Each point is reached from the start by the listed moves, each made once or not at all, plus a little noise. Say if it took an odd or an even number of moves. Then give how often each move was made.

Moves:
(1): [ 40 -12  -5   6 -19 -17]
(2): [ 43  44 -14  20  -3   3]
(3): [  2   8  34   6 -19  -6]
Start: [  8  19  -4   0   3 -30]
Points:
[ 11  27  31   6 -16 -36] -> odd (0, 0, 1)
[ 47   7 -10   6 -16 -47] -> odd (1, 0, 0)
[ 93  59  13  32 -37 -49] -> odd (1, 1, 1)
[  9  19  -3  -1   4 -31] -> even (0, 0, 0)

Moves:
(1): [ 33  28  27 -10 -15   4]
(2): [ -9  31 -11   3 -24   0]
(3): [-13  26  26  14  31 -14]
(4): [ 9 14  4 30 -6 19]
Start: [  5   9 -12   0   7 -12]
Points:
[ 38  33  11 -13  -9  -6] -> odd (1, 0, 0, 0)
[32 77 47 35 15  0] -> odd (1, 0, 1, 1)
[ 34  81  10  21 -38  16] -> odd (1, 1, 0, 1)
[-14  66   5  17  12 -28] -> even (0, 1, 1, 0)
[ 28  71   8  -6 -32  -6] -> even (1, 1, 0, 0)

Moves:
(1): [ 15   8  -1  21  32  27 -14  11 -10  18]
(2): [  2  42 -12  -1 -14  10  30  -2 -17  22]
(3): [-10  16  35 -16  -1  11   0 -14  19   5]
(4): [-13 -13  14  25   6  -2  13   8 -20 -19]
(5): [-40  -6  -1 -10  24  -8 -30  17  -5  17]
(6): [-11 -20 -10 -11   8  45   4  31   9 -16]
(7): [ 24 -14   2 -30  25 -25  26 -25   4 -21]
(8): [ -1  19  12 -15   1 -19   4  34   0  -4]
Start: [  4   8   1 -22   7  -5  -8  -7 -14   3]
Points:
[-70   1  49 -48  45  21 -20  68 -13 -15] -> odd (0, 0, 1, 1, 1, 1, 0, 1)
[  6  -3  52 -40  37 -24  30 -42 -13 -32] -> odd (0, 0, 1, 1, 0, 0, 1, 0)
[  9  60  51 -58  25 -33  63  -5 -30 -16] -> odd (0, 1, 1, 1, 0, 0, 1, 1)
[-43  42 -11 -58  27  22  -3  71 -26  26] -> even (0, 1, 0, 0, 1, 1, 0, 1)
[ 12  26  29 -32  63  60  49   1 -31 -10] -> even (1, 1, 1, 1, 0, 1, 1, 0)
[ 33  43  -6 -57  58  30  39  42 -29   4] -> odd (1, 1, 0, 0, 0, 1, 1, 1)

Moves:
(1): [ 31  -8   8   9  -7   5  -1  36  -7  21 -25]
(2): [-21  31  45 -14  17   8  43  16   5   4 -13]
(3): [  4 -45  34   1  29 -17 -33 -22 -16  17 -10]
(4): [ 18  26   0  49  -2 -19  14 -19  10 -37   9]
(5): [ 12  10   1 -10  28  -9   1  14 -16  -4  -5]
(6): [  2 -39 -20 -14  27  34  16  -3  -9  26   5]
(7): [  1 -13   5  18 -32 -21  24  18 -37 -12  17]
(8): [-39  -5 -11  33   7  10   1  34   3 -28 -15]
(9): [  6   1  -9   3 -12 -39  30  16  47   9  30]
Start: [ -1  22  14 -25  -4 -14 -41  15  13   8 -37]
Points:
[-32  16  -6   8  -9 -44 -13  67  62  -9 -20] -> even (0, 0, 0, 0, 0, 0, 0, 1, 1)
[ -8  -6  85 -10  -8 -79  23  46   7  25 -10] -> even (0, 1, 1, 0, 0, 0, 1, 0, 1)
[ 10  89  56  -6  35 -35  16  23   6 -35 -47] -> odd (0, 1, 0, 1, 1, 0, 0, 0, 0)
[ -9 -11  66  38  67   6  -8  54   3  15 -82] -> even (1, 1, 1, 1, 0, 1, 0, 1, 0)

Moves:
(1): [ 23  -1  -4  -4  -9  -3  -4 -10   3  -1   0  -1   8  12  13]
(2): [  1  22  -2   8  -7   5  -1   3  13   6   5  -6  -4 -11   2]
(3): [ -5  -4  37 -13   7  10  -4   7  14  -3  13  -1  31   2   3]
(4): [ 21  -5   2  15 -11  10   7   6  -4   8 -16   6   2  -5   5]
(5): [  7   1 -13   1  40   9  -2   6  -9 -30   4   3   4  -1  -6]
(6): [ -3  -7  -5  -4 -12  21   4  -9  -9  -8   4  -6   4  -1 -15]
(7): [ 10  16  -5 -27  11   8  36   0  -4   0 -10  -9  17  -2   6]
(8): [  7   4 -11 -23 -12  16  -6  22 -18   6  -7  23  -4   4  18]
(9): [ 16 -17   2  -8  29  14  14   2  36 -13 -13  -6 -18 -13  18]
(10): [  7 -22   2   4  -2  10   2   6   1   7  15 -39  -2  -7  -4]
(11): [  1 -28   0  18  -6 -10  26   5   7  -1  43   6   5  -1 -13]
(12): [  6  -9   3  -6  -4  -3  -7  -9  -4  29   4  17   5 -13 -28]
Start: [ 10 -17  -5  -2 -26   6 -15 -22 -12  -8 -22  13  -8   9 -12]
Points:
[ 37 -37 -12   9 -65  13   4 -45  -1  17  34  26  13  -7 -52] -> odd (1, 1, 0, 0, 0, 1, 0, 0, 0, 0, 1, 1)
[ 10 -34   9  11  -4  40   7  -9   5 -47  49   6  32  -2 -42] -> odd (0, 1, 1, 0, 1, 1, 0, 0, 0, 0, 1, 0)
[ 75 -71  16 -38 -36  80  -3   4  14 -15 -28  -9   8   3  24] -> odd (1, 0, 1, 1, 0, 1, 0, 1, 1, 1, 0, 0)
[ 55 -75  17 -13  -5  58  47 -10 -14  -8  38 -12  58 -15 -70] -> even (0, 0, 1, 1, 1, 1, 1, 0, 0, 1, 1, 1)
[ 37 -95  40  -8   1  26  13 -10  41  15  42  -9   9 -22 -36] -> odd (0, 0, 1, 0, 0, 0, 0, 0, 1, 1, 1, 1)
[ 51 -54  17  -8 -39  69  26  15  29 -14   9  29   9 -18   3] -> odd (0, 1, 1, 1, 0, 1, 0, 1, 1, 0, 1, 0)

Moves:
(1): [ 10  -1  -3 -11   7  -5  -6  14   9 -14  12  -8 -13  -7   0]
(2): [  3   4 -17 -12  10 -23  -3  -2   8 -19  -4  -3   7   6   7]
(3): [-11   9   8  12  -5   6  -9 -10   4  12  -4   5  -1   6  -6]
(4): [ -6 -10  11   8  10  -8   1  12  -1  -4  -5 -26 -17  -2  14]
(5): [  7   1  10   2  -4  12  18   5  -1 -10  13  -6  15   8 -18]
(6): [-14   9 -19  11  -1  -1  -9 -10 -16  14  11 -10   5 -14  -3]
(7): [-15 -18   7  11 -13 -24 -36   8   8  36   5   1 -14  -7  23]
(8): [-18  13  21   3   6  -9  -6  -1  12 -19   5  11 -10   2  -4]
(9): [ 12   5   3 -13  14   0  -3  -1  11   2 -12  19  10  21  13]
(10): [  1  -3   4  12  -5   2   7  12  19 -19  17  14 -10 -13  -4]
(11): [  1 -19 -18   7   3 -15  13 -29  11   5   2   4   1 -14  13]
(12): [ 10  -9   2  -1  -7  14  -3  14 -12 -10  -2 -15  -1 -15  13]
(13): [  6  -8   9  24   5  -3   9 -21  12  -5  13  21 -18 -16  -3]
(14): [  2  20 -16  -8 -15 -10 -20   5   5   3  12  14  20 -24 -12]
Start: [  5 -19   3  -1  -3  -3 -14   3   1   4  12   3   2  -6 -13]
Points:
[ 12 -38  13  56 -21  -6   3 -10  39 -24  57  16  -7 -77 -14] -> even (0, 0, 1, 1, 1, 0, 0, 0, 0, 1, 1, 1, 1, 1)
[ 13 -28  -4 -17  22 -36 -15 -16  32 -36   2  22   9  -6  29] -> odd (0, 1, 0, 0, 0, 0, 0, 1, 1, 0, 1, 1, 0, 0)
[-19 -39  -3  57 -16 -67 -41  -5  47 -26  80   9 -21 -95  14] -> odd (0, 1, 0, 1, 1, 1, 1, 1, 0, 1, 1, 1, 1, 1)

Moves:
(1): [  1   4  -9  -9   1  -7  -7   2  12  16  -1  -6  -2   5  -4  -9  -8 -13
  -1  -3  -2]
(2): [  4   7  -4 -10  20   5  -6   4  -9   3  -4   1 -10   0  12  -2  -1 -14
  -3   0  -7]
(3): [  9   2  -7 -15   6  -2  -1  -6   4  -4 -21   2  10  24   9   3   7  -6
  -1   8  13]
(4): [ -7  -4   3   9  -3  -9   2   2  -6  12  -8  -3  -8 -13   9  -5  10  12
 -12   2  -4]
(5): [-21   7 -10   3   5 -16   1  -1 -21  -6  -5   8   9  -7  15  10  14  -2
   4  -6   5]
(6): [  6  -4  -5   4  12  -1  -2   4   1  -7 -13   0  -3 -12  -8  -6  10  -1
   0  25 -19]
(7): [-10   4   3  10   7 -28  29  21 -13  -5  -6   1  12   6  -2  12   1   6
   9  15  14]
(8): [ -2   3   0  12   4  -4 -13   4  -7  -7   4 -13  -7  -2  -8   3   7   3
  -5  -9  13]
(9): [ -2  -1  16  -2  -9 -14   5 -18   5  -7   5   9   1  18   2 -19   0   0
  -6  -3  -6]
(10): [ -4   5  14  -5 -15  -5  12   4   9  -1 -15  -2   0  17 -22  -7 -15   4
   9 -11  12]
(11): [ 10  -7   6 -33  20   5   0  -2  14  16  -1  26  19  -4  -4   7 -10   7
   1 -12   5]
(12): [ -8  -7   6 -15   2  -7  16   8   1  -4   0 -12   3  -5   1  -4  36  -1
  14   9  -7]
(13): [ -6  -5  -5  12  -4  11  -7  19   9  -4   6  -2  -8 -18  -1  -7  -2   6
   4  -6   9]
(14): [-14  -9 -10 -12   9   5   5 -11 -21   4   7  15   7 -10   4   4  -6 -17
 -19   3  10]
(15): [ -2  -6  -3   2  10   5  -4  -7  10   0 -13 -11  -7  10   4   5  10   0
   1  -3 -10]
(16): [ -5  20   9  15  -7  13  -6 -19   4  -6   7  10  -6  21 -10  16   6 -14
 -10   6   9]
(17): [-14  20 -13  21   4  -2   9 -18   0   6   3 -27   8  -6   5 -13  13 -25
   3 -18  22]
(18): [  4   0 -21   2  -3  -4   5 -10   3   5  -2  -9  -6  10   5 -12  11  11
  13  -3  -5]
(19): [-17  -2   6   0 -12  17  -5   4   2   3  30  -7  17  -4 -14 -15   0  14
  13  14  -4]
(20): [ -3  13  -7  -7  -3 -12  -2  -1  -6 -11   3  -4  -2   7   7  -2  -5   5
 -21  -5  -7]
Start: [  4 -15   3  -3  -5  -9   5   5 -11  -5   4 -21 -12  -1  22  -4   8  10
 -11   4  -2]
Points:
[-49   5 -13  17  -2 -46  33 -17 -28 -36 -28  -9 -14  66  17   4  41   4
 -15  -8  62] -> odd (0, 0, 1, 0, 1, 0, 1, 1, 1, 1, 0, 0, 1, 1, 1, 1, 0, 1, 0, 0)
[-44   2 -17  13  -7  17 -33  -4  -6  -4  45 -37 -18   9  -2  -8  12 -10
 -49   2  15] -> even (1, 0, 0, 0, 0, 0, 0, 1, 0, 0, 0, 0, 1, 1, 1, 1, 0, 0, 1, 1)
[-11   7 -47   3  60 -54  30  11  -7  -4 -50 -93 -12  28  34 -27  95 -33
  16  26  12] -> even (1, 1, 1, 0, 0, 1, 1, 1, 0, 0, 0, 1, 0, 0, 1, 0, 1, 1, 0, 0)
[-38 -32 -17 -66  45 -20  10  15 -39  35  12   5  18 -50  32 -25  54  -5
 -15  37 -23] -> odd (1, 1, 0, 1, 1, 1, 0, 0, 0, 0, 1, 1, 0, 1, 0, 0, 0, 0, 1, 0)
[-35  -2 -31  -9  45 -25  20 -16 -39  -3 -23 -66 -26 -33  56 -25  77 -31
 -52  18 -21] -> even (0, 1, 0, 1, 0, 1, 0, 0, 0, 0, 0, 1, 0, 1, 1, 0, 1, 0, 0, 1)
[-38 -36 -14  24  12 -20  18  13 -18 -25  25 -36  -4   0   2 -40  39  33
  -5  38  -2] -> odd (0, 0, 0, 0, 0, 1, 1, 1, 1, 0, 0, 0, 1, 1, 1, 0, 0, 1, 1, 0)
[ 18   8  -2 -37  26 -31  -2 -40  -1  -1 -28  12 -21  49  45 -22  38  12
 -53  25 -19] -> odd (0, 1, 1, 1, 0, 1, 0, 0, 1, 0, 1, 0, 0, 0, 0, 1, 0, 1, 0, 1)
[-33 -29   7 -61  38 -40  27 -17 -50  10  -3  23   8 -23  57 -14  53  -7
 -35  -2  -7] -> odd (0, 1, 0, 1, 1, 0, 0, 0, 1, 0, 1, 1, 0, 1, 0, 0, 0, 0, 0, 0)
